Each row of a before or after table is a point. The points were changed in one or more steps. Then noise was added and the rows were shuffled. The steps act on how far a point lies along the listed directions, d1 being the first. Name the steps. A step turns or swaps two directions, mirrors them in a line or flattens them onto one, adds a multiple of one to another, or multiplies one. Angles are multiples of 10 degrees, from the lower direction toward the higher: turns from -170 to 170, lines from 10 to 170 but not 90. Use the fewest steps. Two steps may share a direction if one is a turn and the other turns, adds or multiplies; they go together, in the order done. Otherwise the lowest direction goes first.

Directions:
(1): [-34  36]
(2): [-36 -34]
Before:
[[-12 -52]
 [-17  39]
 [  9 -48]
 [ 57   6]
 [ 47  11]
 [ -6  27]
 [ 17  54]
 [-69  -1]
 [-32   0]]
After:
[[ 52  14]
 [ 15 -28]
 [-23 -33]
 [-20 -19]
 [ 37  33]
 [-35  46]
 [-34  36]
 [ 35 -60]
 [-56 -11]]
Steps: turn d1 and d2 by 120 degrees

Directions:
(1): [-26 -35  53  29  44   2]
(2): [-47  14 -55  19  37  18]
(3): [ 23  59  13  15  38 -40]
Before (12 x 6):
[[ 19  -1  17 -23  -7 -22]
 [-67 -81 -99  -2 -46  82]
 [-16   3  27  27  33  16]
 [ 33  -4  13 -12 -21 -21]
 [ 10   8   6   0  23 -10]
 [ 33  20  31 -15 -20 -11]
 [ 36  26  11 -12   6 -10]
 [ 41 -17  18  -2 -27 -12]
 [ 22   0   5 -34 -12  16]
 [ 20  13  -5 -18 -17  -4]
 [ 34  22   1 -23  -3 -36]
 [ 23  32   3   6  14  -1]]
After:
[[  12   26   -6    5   17   11]
 [   6    8  -14  -31    0   25]
 [  35  -16   11    3  -22   -7]
 [  10    0    9  -21   -4  -17]
 [  15   -1   12   -3   16  -10]
 [  23   22   -5   -9   14   -1]
 [  -3   18  -35   -9   -1    4]
 [  21   19   14  -10  -13   -4]
 [   9   24  -29  -13   11  -21]
 [  19  -12   72   11    4    3]
 [  18   -3   -3   -5  -10  -12]
 [ -80  -43 -119   15  -10   74]]
Steps: add -1.5 times d1 to d2; multiply d3 by 0.7

Directions:
(1): [  2  -7 -44  -3  20  70   0 -24 -54 -43  33]
(2): [ 92  -4 -12  11  -5  29  -5 -30  11  25 -50]
(3): [ 23 -28 -31  18 -11 -17  57 -19  44  12  70]
(4): [ 28  61  56  14   8 -24  43 -32 -41 -20  18]
(5): [ 15  21 -17 -28 -75 -28 -57 -31  -3 -21  28]
Before (9 x 11):
[[   1   30   24   -3  -37  -36  -38    3   -6   -6  -43]
 [ -34   17   30   -2   31  -16   23   28  -12    6   30]
 [ -52  -93 -102  -20  -29   71  -46   26   27    3   23]
 [ -14   34   18  -18  -34  -48  -20  -12   25   -6    5]
 [   1    4   12    6  -45  -40   -9  -18   27   20   28]
 [ -11   52   36  -19  -38  -19  -24  -14   -3   -3   34]
 [ -35   23   22   -2    5   -2   -2   23   -8   -9   -8]
 [  -3    5   22   13    6  -25   33    4    0   23    7]
 [   6    2  -10   30   28   12   16  -11   -8  -25   21]]
After, 9 rows:
[[  -3   31   23   12   -1  -22  -31   -3  -10  -23  -16]
 [  26  -17  -13   38   15   -2   66   -9   20    8   18]
 [ -26  -10    0   20   39   44   23   -5  -31   -7   20]
 [-111   35   27  -28   -4  -50    0   33  -36  -39  104]
 [-121  -96  -52  -32  -17   31  -87   95   56   39  -57]
 [ -76   15   11   -3  -12  -37   22   26    9  -22   66]
 [ -13   17    1   -4  -10   -2    7  -16  -42  -18   37]
 [ -63   29   48   10   45    4   58   20   -9   -2   58]
 [ -54    4    0    8   48    9   56    3   -2  -23   46]]
Steps: turn d1 and d3 by -140 degrees; multiply d2 by 3; multiply d4 by 1.3; multiply d5 by -1
